Every row gives one point. The ring and each string are closed loops that go straight from each point to the next, and from the last back to the first. Before rounding, they use only three directions, however many columns there are. Count how often each string passes through the ring. Passing back the other way cancels.

Ring:
[[ 28  -5  32  32]
 [  9  21  32  35]
 [ -8  27  24  31]
 [-27  18   6  19]
 [-34  -2 -10   8]
 [-26 -27 -20   2]
 [ -5 -43 -16   6]
 [ 18 -41   2  16]
 [ 30 -21  23  27]]
String:
[[ 35 -48  27   7]
 [ 47 -47  23  21]
 [ 31 -23  10  36]
 [ 16 -11   8  32]
 [  9  -9  10  27]
 [ 25  -4  17  40]
 [ 43   2  40  45]
 [ 42   0  60  29]
 [ 22  -5  43  18]
 [  3  -8  14  20]
 [  8  -1  11  32]
 [  8  -9  20  19]
 [ 26 -12  37  21]
 [ 43 -18  43  28]
 [ 40 -18  23  39]
 [ 24 -14   6  39]
 [ 34 -28  11  34]
 [ 42 -49  24  15]
 [ 28 -44  26   5]]
Times through: 0

Ring, 8 rows:
[[ 10 -19 -15  18 -14  21]
 [ 14 -10  -2  24 -10  10]
 [  7  16  16  18   2  -8]
 [ -9  23  20  -1  11 -15]
 [-27   3  14 -26  14 -11]
 [-32 -16   0 -34   9   2]
 [-20 -25 -22 -21  -2  23]
 [ -3 -23 -27   0 -11  31]]
String (22 x 6):
[[ 23  -5  -3  36 -14  12]
 [ 26  -8  14  41 -12  -3]
 [ 21  30   5  36  -4   3]
 [  9  34  -1  22   1   7]
 [  1  23   0  10   3   5]
 [  5  56  10  19  10  -5]
 [ -7  51  32   4  20 -26]
 [-14  39  19  -6  17 -15]
 [-12  19   2  -6   8   1]
 [-17  -7   8 -15   6  -3]
 [-31 -23  15 -33  11 -12]
 [-44 -38  14 -51  13 -12]
 [-44 -33  -2 -52  11   3]
 [-23   3 -23 -23   5  23]
 [-12   2 -18  -9   1  20]
 [-14  -7 -31 -12  -3  32]
 [ -8 -11 -46  -6 -10  46]
 [ -5 -40 -36  -4 -16  39]
 [ -5 -54 -15  -4 -15  21]
 [ -6 -25  -2  -2  -5   8]
 [  5   8 -17  14  -6  21]
 [ 21   7 -19  33 -14  26]]
Times through: 0
String, 16 rows:
[[ -1   5   3   7   0   3]
 [  1 -15  15   9  -2  -7]
 [ 15  -8  21  27  -6 -11]
 [ 22  18  15  37  -5  -6]
 [  9  34  -4  21   1   9]
 [  9  43   7  23   5  -1]
 [  4  58  18  18  13 -13]
 [ -7  28   5   1   8  -1]
 [-15 -13  13 -13   5  -7]
 [-29  -9  27 -29  15 -22]
 [-33  16  24 -33  22 -22]
 [-19  40   6 -13  17  -4]
 [-12  33   6  -5  12  -3]
 [-10  53  24   0  20 -19]
 [  4  60  26  18  15 -19]
 [  7  37   6  20   4   0]]
Times through: 2
